Rows are points. Each copy is the shape, with its points in the same order, stretched, turned, moved and blurred by noise. Is it also mirrored, or only turned?
In the rows, 128 means zero.

Shape:
[[157 137 122]
 [140 143 129]
 [162 125  79]
 [143 109  48]
 [ 92 143 163]
 [174  67 164]
 [149 125 115]
 [119 156  58]]
Copy 1 (8 x 3):
[[114 122 146]
 [110 139 139]
 [133 139 184]
 [145 157 194]
 [119 156  85]
 [142  61  91]
 [129 123 148]
 [130 186 180]]
Copy 1 is: only turned
Copy 2:
[[105 107 160]
 [116 128 138]
 [127  91 194]
 [157  98 203]
 [117 178  78]
 [145  52 107]
 [122 108 151]
 [128 144 199]]
Copy 2 is: only turned

Shape, 10 rows:
[[133 112 112 126]
 [159 108 170  74]
 [177 122  90  57]
 [139 211 165 130]
 [131 113 148 136]
 [156 132 138 144]
 [128 136 140  75]
 [163 129 141 145]
 [143 132 137 144]
 [143 140 149 139]]
Copy 1 (10 x 4):
[[133 153 102 106]
 [ 78 191 142  89]
 [121 178 146  21]
 [130 104 206 155]
 [105 138 112 138]
 [106 107 146 123]
 [126 206 151 109]
 [ 96 102 134 115]
 [112 117 127 130]
 [109 117 140 139]]
Copy 1 is: only turned
Copy 2, 10 rows:
[[167 126 128 125]
 [139 107 212 124]
 [182  81 175 178]
 [ 34 112 100 177]
 [140 140 141 110]
 [128 148 127 144]
 [130  79 164 131]
 [127 154 132 147]
 [127 143 122 135]
 [112 138 128 136]]
Copy 2 is: mirrored
Copy 3, 10 rows:
[[119 137 153 150]
 [199  80 220 141]
 [157  89 200 215]
 [195  64  89 197]
 [146 136 142 132]
 [169 144 120 166]
 [155  55 192 156]
 [179 154 129 171]
 [156 140 127 161]
 [167 126 127 158]]
Copy 3 is: only turned
Copy 4 (10 x 4):
[[123  97 124 114]
 [173  67 130  66]
 [107  36 120  29]
 [166 159 156  65]
 [154 112 137 124]
 [146 107 165  98]
 [148  94 100  73]
 [148 104 172  94]
 [144 116 152 108]
 [154 121 153 102]]
Copy 4 is: mirrored
